Each row is a point. Examples show where two turns around zero, p and q, send a point. Write where each new point lands after one turn and then the other. Backwards means that the second turn is done in reverse. Each puzzle has new turns, and all numbers are rounded.

Turn p:
[+0.13, +0.12] -> [+0.17, -0.05]
[+0.09, -0.09] -> [-0.03, -0.12]
[+0.34, -0.24] -> [-0.02, -0.42]
[-0.60, +0.35] -> [-0.02, +0.69]
[+0.03, -0.14] -> [-0.10, -0.10]
Turn q:
[+0.40, -0.14] -> [+0.23, +0.35]
[-0.22, +0.35] -> [-0.39, -0.13]
[+0.23, -0.36] -> [+0.41, +0.13]
[-0.33, +0.25] -> [-0.32, -0.26]
[-0.09, -0.10] -> [+0.07, -0.11]
Where do these land?
p, then q: [+0.29, +0.46] -> [+0.14, +0.53]
p, then q: [+0.06, -0.32] -> [+0.15, -0.29]
p, then q: [-0.27, -0.23] -> [-0.19, -0.30]
q, then p backwards: [+0.04, +0.34] -> [-0.27, -0.21]
p, then q: [-0.13, -0.25] -> [-0.05, -0.28]

Turn p:
[-0.23, -0.11, -0.18, +0.35] -> [-0.32, -0.25, +0.23, +0.01]
[-0.37, -0.34, -0.18, +0.06] -> [+0.01, -0.33, +0.42, -0.04]
[+0.34, +0.29, -0.26, -0.17] -> [+0.09, -0.02, -0.43, +0.32]
[+0.20, +0.44, +0.23, -0.34] -> [+0.24, +0.23, -0.52, -0.16]
[+0.06, -0.28, +0.38, +0.10] -> [-0.02, +0.36, +0.30, -0.12]
Turn q:
[-0.18, +0.21, +0.27, +0.00] -> [-0.25, -0.03, -0.28, -0.09]
[-0.09, +0.01, +0.24, +0.12] -> [-0.06, -0.13, -0.24, +0.04]
[+0.22, +0.24, -0.11, +0.26] -> [+0.18, +0.34, -0.16, +0.09]
[-0.06, +0.21, -0.14, +0.35] -> [+0.25, +0.20, -0.26, -0.14]
[+0.07, +0.09, +0.23, -0.25] -> [-0.34, +0.00, +0.02, +0.11]
[-0.11, -0.60, -0.41, -0.77] -> [-0.10, -0.37, +0.98, -0.18]
[+0.16, -0.16, -0.08, +0.30] -> [+0.34, -0.01, -0.06, +0.18]
Where do these land?
q, then p: [-0.07, -0.33, +0.15, -0.48] -> [+0.04, +0.12, +0.48, -0.35]
q, then p: [+0.13, +0.27, -0.46, +0.36] -> [+0.02, +0.16, -0.60, +0.21]
p, then q: [+0.28, -0.27, -0.06, +0.03] -> [+0.07, +0.09, -0.37, +0.08]
p, then q: [-0.08, +0.54, +0.20, +0.08] -> [-0.02, +0.10, +0.42, -0.40]
p, then q backwards: [-0.26, -0.22, +0.16, +0.01] -> [-0.12, -0.09, -0.28, -0.20]
